Each point is reached from the start by the listed moves, each made 0, 1 or 2 times, or once backwards (-1), plus a little noise. Is the number of moves made odd or even? Then give how often each move was made.
In the rows, 128 means zero.

Moves:
(1): 167 155
(2): 96 174
Start: 121 122
Points:
118 53 => even (-1, -1)
121 125 => even (0, 0)
200 171 => even (2, 0)

Moves:
(1): 173 125 128 140 125 123 104 113 137 110 113
(2): 119 181 131 129 125 136 113 135 122 116 120
(3): 129 119 159 131 139 134 123 138 134 133 133
(4): 122 124 117 156 134 127 137 128 137 130 134
(5): 126 131 121 111 181 142 125 122 137 130 131
(6): 128 121 121 135 120 181 121 114 130 129 129
(7): 139 130 142 126 131 134 162 120 131 114 122
(8): 137 123 127 123 133 131 138 154 128 129 119
Start: 115 124 137 103 139 111 141 144 124 132 139
Points:
173 109 140 121 58 202 96 107 119 112 117 => odd (1, 0, 0, -1, -1, 2, 0, 0)
150 92 167 163 181 56 106 198 158 148 141 => even (1, 0, 2, 2, 0, -1, -1, 1)
88 149 160 123 156 249 193 195 135 135 135 => odd (-1, 1, 1, 1, 0, 2, 1, 2)
157 87 163 115 197 234 64 150 160 143 136 => even (1, 0, 2, 0, 1, 2, -1, 1)
161 55 125 118 61 184 80 109 119 136 134 => odd (1, -1, 0, -1, -1, 2, -1, 0)
113 109 127 158 81 148 148 137 128 131 146 => odd (0, 0, 0, 1, -1, 1, 0, 0)

Moves:
(1): 129 118 134 134 140 125 129 131 132 119 135 134 133 126 126
(2): 128 129 128 128 122 128 123 136 127 123 114 118 121 119 125
(3): 123 125 147 128 117 125 119 139 125 128 116 124 113 116 115
(4): 125 120 119 133 140 128 134 129 152 138 107 140 122 124 132
(5): 129 135 136 133 114 123 131 135 130 122 133 130 134 132 127
(6): 133 128 131 130 120 124 116 127 118 126 128 133 126 136 127
(7): 133 134 126 117 116 133 136 118 127 123 130 124 131 139 117
(8): 129 132 134 121 117 134 126 124 124 122 118 138 128 131 137
(9): 125 131 130 128 124 138 119 137 135 125 129 113 121 139 120
(10): 127 135 127 126 134 143 128 130 133 131 117 120 122 126 125
(11): 111 132 130 132 130 123 119 137 136 126 136 127 132 129 111
(12): 131 125 138 121 121 142 139 116 116 134 119 124 151 139 135
(13): 129 131 116 126 131 122 148 114 115 124 121 132 126 146 142
(14): 135 132 124 114 132 119 119 140 126 127 109 123 124 125 129
Start: 126 129 123 123 134 125 120 131 113 125 126 126 131 133 128
Points:
126 117 100 106 200 137 108 191 182 140 7 84 27 102 106 => odd (1, 0, 2, 2, -1, -1, 0, -1, 2, 2, -1, -1, 1, 2)
153 119 126 107 152 117 150 87 40 123 133 147 205 179 184 => odd (1, -1, -1, -1, 0, 1, -1, 0, -1, 0, 0, 2, 1, 1)
64 155 157 148 123 177 105 178 154 145 129 58 127 140 70 => even (-1, 0, 1, 0, 1, -1, -1, -1, 2, 2, 2, 1, 0, -1)
